Rows are points. A path goes straight from each point to the next, and from the last back to the first. The post is the endless flat space through its rows: a point in 2 columns, a line in 3, a plane in 4, and so on, so that a path can go around it. Count how often the path circles the post. Going back the other way cancels.

Post (2 x 3):
0:  -9 -16  40
1:  -6  -4 -36
Path:
0:  30  32   9
1: -39  32  15
2: -30  -5  -5
3: -23 -51  43
4:  11 -37   4
5:  10 -16  27
6:  -6   8  13
7: -41  35  -7
8:   0   9  23
9:  -2  23  40
10: -63  18 -45
11: -34 -33 -56
12:   5 -42   1
13:  22 -37  18
14:  12 -38 -54
15:  33 -14 -18
Times around: 2

Post, 8 rows:
0: -24 -27  36 -34 -12  -8 -69  -1 -40
1:  -9 -23 -24  -5  46 -57   3  -5  43
2:  -1 -35 -57 -18  19  -1 -23 -25  68
3: -45 -21  15   2 -29   0 -57  53 -88
4: -25  -2  21  26  -1  16   1 -13 -22
5:  -5 -17 -64 -26   3 -48  29 -58  55
6: -30  -3  34  -1 -40  -7  -7  35  -3
7: -18 -24 -26 -68  34   3 -10   1   5
Path:
0:  -5  -6  -1   1  -5 -30 -39   3  -8
1: -50  18  -1  -8 -12 -12 -28 -17  12
2: -71 -17   6 -19 -10   9  20 -20  -3
3: -38 -28   9   5   5   3  -3  23 -18
4:   5 -38 -12 -18 -14  17  15  21  52
5:   3 -39 -62 -25  63 -20 -30   9  22
6: -20  13 -28 -29  15 -17   6  25  24
7: -38 -13 -26  14  18 -31 -61 -23  26
8: -38 -19  16 -24  17 -36 -40  11 -21
9: -20  26   1  -1  -3  13 -42 -12  -8
Times around: 1

Post, 13 rows:
0:   4   1 -13  -1   0  56  -7   7  42  -6 -39  22  22   3
1:  -1   4 -12  15 -11 -10  27  79 -11  12  16 -51 -52  -2
2:   1   3  60  20 -39   2  15  28 -35  46  -7 -25 -56  13
3:  10   2 -54 -11 -23   4 -35 -42   5 -17 -16  25   9  -6
4:   7   7  54  13 -21 -17 -58  47  -5  17 -11  20   2  34
5: -21  -2  -1 -10   8  33  57  32  -7 -46  80 -27 -66 -27
6:   4 -10   3  -6  18  35 -76   4 -28   2 -58   1  12  -8
7:  -8 -45 -33   7  37  41  61  39 -40  20  56 -17  -2  21
8: -20  32  49  24 -26  -1 -50   2  -6  27 -24 -48  17  28
9:  -7  -6 -40  36  50  49  31  42 -13  44  76 -10 -67  14
10:  16   7  51 -18  14 -32  14  17  19  21   5 -23 -29 -17
11:  -6   0  41  42   0 -25 -33 -13  21 -15 -55  17  20 -46
12: -16  30 -17 -24 -30  18  37  61 -24  36  70 -18 -42 -58
Path (20 x 14):
0:  45   9  -8 -15  15 -14 -30  -7 -35  15  32 -29 -21 -31
1: -16  12  53   5   1  10 -36  57  -1   3  41 -26 -32 -22
2: -38   1  28   6   9  24  -9  40  17  -5  46 -43 -66  23
3: -53   1 -37  20 -13   5  14  22  -5 -10 -24  -3  11   8
4:   8  15  12   5  58 -13 -44  22  -6 -34 -13  28 -18  23
5:  14   9 -16  19   8  20  -8  58 -10  14   1  25 -35 -38
6:  17  20  -6  41 -12  11 -34  68   3  13  55 -20 -28 -45
7:  26 -41  36 -58 -22  27  26  -5 -13  76   5  -7  -3 -12
8: -31 -30  41 -39   3 -23 -33  35 -31 -15  25 -51 -26  -8
9: -46  18   6  15 -10   9  16  10   9  -6  26  -7  -9   3
10: -20  14  18   3 -23  -8 -21   3   8  21  37  19 -29  24
11: -39   5  -9 -11 -32  10  22  23  -4  39  17 -33 -37 -31
12: -42   4 -22  -6   8  14  12  31  -3 -32  17 -25 -14  14
13:  -6  17 -43 -24  -3  22  -9   9 -28  12  31  -3  16  33
14:  14  62  26  14 -23  66  13  13 -11  24  -4 -45 -33  -2
15:  23   9  29  35 -18  -6  15  34  -6  55  48 -54 -48 -46
16:  -1  -7 -34 -10  -7  31   2   5  13  36  31 -21 -16 -12
17: -40   2  -3  12  12  22 -60  35   6  29  31  21 -32  18
18: -29  16  14  22  28 -20  36   3  11 -11  26   0 -23 -45
19: -13  28 -17  43 -10  35  -9   4 -40  51  41  -4 -39  15
Times around: 3

Post, 17 rows:
0: -12   2  24   3   3  41   4   1   7  26 -18  -5   7 -25 -16 -24 -37   7
1:  -6   7  20 -36   5  20  13   5 -43   1  20 -36  11 -17  13   6  10 -29
2:  -2  18   7  -3  17  18  30 -49 -10  -1  25  29  44  -1  71 -18 -23 -25
3:  23  -8  24 -14  11   0 -26  20 -33  33   4  10 -43  -4  -9  45   2 -18
4:  22 -32  -6 -16  30  12  -9  24 -16 -13 -14  -1   1 -54 -21  68  17  43
5:  -1  26   0 -33  14  -2 -12  27  23  42 -10 -56 -16  14  10  -1 -18 -25
6:   5 -15 -24   8 -35 -11 -18  38   4   9 -34  16  -5 -11 -15 -30  37  80
7:   9  -5   9  -9 -64  20   0  31  41 -13 -24 -18 -33  -9 -16  30   2  28
8:  10 -12  26  -3  -6  16   5 -14 -10  36 -31  -6 -14   5 -17  12  31  34
9:  -8  34  -9 -27   0  13  -5   2  10 -10 -73  45 -21  11  59 -23   8 -24
10: -14   1  -6   3 -25   1  52  13 -55  22 -55  -1 -31  14  28  33  10 -10
11:  -9  -2  39 -24  29  -4  37  43  -6  32 -14   8   4 -54  11  14  17  10
12:   7 -16  18  -5 -44  36  75  32  -8  28  12  -7  95  12 -19 -12   1 -46
13:   2  -1  44  12  14 -16  29  24  -7   2  -3 -10  15   7 -17 -18  -3 -41
14:   6   7  -5   1  23  12   3   2  14  30   0  -5 -33 -17  -2 -32  15 -22
15: -34  10 -10 -54  23  11  95  24 -21   0  10  -1 -43  27 -11 -42  -7  43
16:   0   3  -1 -17 -30 -38  19 -12  -6  30 -35  22   1  -2 -20 -31   8 -31
Path (10 x 18):
0: -18 -19 -21  -1  -7  24  24  35 -24  -4  -3 -16 -32   0  27   9  -6 -29
1:  21 -18 -12 -10  -2 -17   9  27  25  26 -15 -21 -33   9  17 -22  19  38
2:  19   1  22 -30  11  12   5   6  -2  19 -19  22   1 -10   0 -12  24  22
3:   9 -20   6  -6  21   3  -5  19  -4   2   3 -10  47 -20  16 -41  20  -6
4: -16 -11   1 -61  20  26 -11  38 -13  26 -39  18   3 -30   9  21 -10  39
5: -33  10  26 -19  -2 -23  52  29  -9   5 -41  22 -46  -6   7  -7  21  32
6:  -2  28  -2   6  15 -24  26  -9  -6  45   6  15   4 -23  13  17  -4  -3
7:   5  12 -33  19  -1   6  15   2  -8  16 -28   3 -29  -7 -11 -30   5 -11
8:  -6   7   7  -8  -6  -8   6  -2 -30  32  10   5  -4 -29   3   6   1 -40
9: -37   3  21 -10 -10   8   3  -4 -10  17   1  20 -24 -16   7  -4  -9  14
Times around: 0

Post (17 x 18):
0: -12  16  41  10  24  -1  21 -49 -62   4  -6 -26 -42 -45 -24   7  38 -50
1: -30 -24  27  20 -35  24  47 -25 -24 -26  -5   0  31  54 -40   3 -12  22
2:  77 -10  26  26 -32 -43  13  44  14  65   9  31 -43 -15 -16 -49  48 -34
3: -24  18  51  27 -12 -35  10  -6   6 -19  14 -57  -9 -18 -43   2 -27  31
4: -40  35  -9  48   7  -6 -11  28 -26  -9 -14 -47  13 -63 -62   6  28  22
5: -20  14  20  30 -51 -17 -43   6 -50 -53 -39 -37  22 -27   7 -34  44  35
6:  48 -25 -10 -48 -26  -6  -2 -53  -7 -69 -39 -20 -24  -9  -7 -53  63  31
7:   4  22 -19   0   6 -15  14  13 -10  36  51 -31 -62 -43  -7   2  20   0
8:  28 -34  81   0   5  38 -17  -5  -4  -1 -13  32 -51  12 -22 -24  10 -24
9: -15   9  -2  -1   9 -36   1  34 -52 -44 -16   6  28 -27   7   8 -33 -26
10: -19  16 -18   3   9 -34  32  17 -13  19 -33 -27 -18  35  -7 -34 -20 -11
11:  21 -13  67  20  13  21 -10  -9  19   0  18  -7  58 -37  12 -79 -12   5
12:   9  -3  38  44   8  -5 -16 -77   7 -38  10 -19 -11  32  -3  18  -2  -7
13:  24  57 -18 -17 -40 -59 -70  30 -41 -16  23  -4  58 -26 -26 -47  11  39
14:  -5 -18  32  11  39  21  54  37 -14 -10  54  30 -32  -7 -28 -69   5 -63
15:  25  41  37 -11  29 -32 -11  30 -35 -22  20   6  29 -18  30 -21  64 -23
16:   8   3  18 -24 -27  30 -17 -32 -10 -39  37 -46   6   8 -34  10   5 -40
Path:
0: -16  -5  14 -25 -14  -9  -8  12 -61 -10  -7 -40 -11  44 -26 -17  18 -20
1:  42 -13  38   1  11   5  18 -16 -35 -55   5  -2  -1 -16 -42   8   9  19
2:   8  35  49  39   9 -38  26 -30  14 -25  62 -39  -7  -3   5 -20 -14  12
3:   9   9   9  45  20   8  27   9 -39 -32   8  -4   8   6 -21  21  24  -4
4:  31 -47  24  41  22  15  25  24 -15  -3  -2  29 -15  -3 -37 -55  23   9
5:  32   1   7   6   0   2   8 -43 -51 -51  36 -25 -19  -8 -33  30  -9  -6
6:  42  12   3   8 -38  17 -24 -38 -36   4 -14  21 -23 -49 -22   9  25  59
7:  20  16  64 -19  34  -7  -2  33 -37 -40 -30  14  27  -6 -49 -11  13 -32
8:  23  62  42 -28 -17  -8 -45  12   6  14 -30 -37 -15  18 -52 -24   1 -10
9: -72  45  32 -13 -61 -13 -22 -17 -31 -17  10 -24 -23  49  -7 -22 -17  -9
10: -29  -8  24  36  44   4   9 -30  21  -5  -5 -44 -15  -9 -41 -17  13 -14
11:  22 -50 -25  23  -5 -27  -1  13 -28 -82  -9 -49 -25 -71  -7 -69   7 -23
12:  35  34 -11  28   9 -17   2  24  -4  46   9   4 -11  21 -50 -73   1  28
13: -18   1 -15 -17   5  42  12  -8 -44 -33 -31 -11 -13 -25   0 -30  23 -14
14: -19   8  48  34  10 -22  38  -3  52 -37  20 -14  20  21   4 -23 -21 -36
15: -28 -14  21  52  18 -28  34 -11 -15  41  44  15   6  24  -1 -10   9 -73
16:  -4  -6  20 -20 -33  19  -2 -14  17 -23  37 -36 -14  -2  -5 -25  59 -17
17: -11 -32  12  20 -12 -43  -2  20 -11 -38  38  53  -4 -25   8  17  15 -11
18: -19  21  -2  13 -45 -29  -8  51 -46 -11  32 -40  17   7 -11 -21  13 -12
19:  27  27  18   8 -31 -33  27  -1 -27  15 -10 -49  29  29  11 -13  33  -6
20:   9  19  16  22 -16 -31   1   6 -39 -56  75  -4   2  12 -22 -11  15  21
21:  37  -5  27  31 -19  22   8  19 -28 -29  -1 -14   8 -35 -16 -35  15 -37
22:   5  -5  46  32 -11  23 -25 -37 -16 -25 -20   4 -11   7   2 -13  14  -9
23: -35  -1  -6 -26   7  34 -25 -45   3 -20  20  15 -42 -13 -47  -8 -30 -33
24: -12  -1 -17   7 -30 -50 -32  -3 -62   6  13  -7  -9  34 -24 -12  41 -68
25:  48   5 -13   6  -6 -20  11  -4 -10  41  25 -16 -46  39 -68  -1  45  -5
26:  25  39  32   7 -10 -11 -24  -7 -53 -18  -2 -17 -29 -15 -50 -25 -22   2
27:  13  36  31  13   8 -25  -7   6 -24  24  23 -31 -29   4 -22   1  14  43
28:   3  -8  24  15  32 -37  19  -6 -30  -1 -28  -9 -58   6 -43  14  35  21
Times around: 3
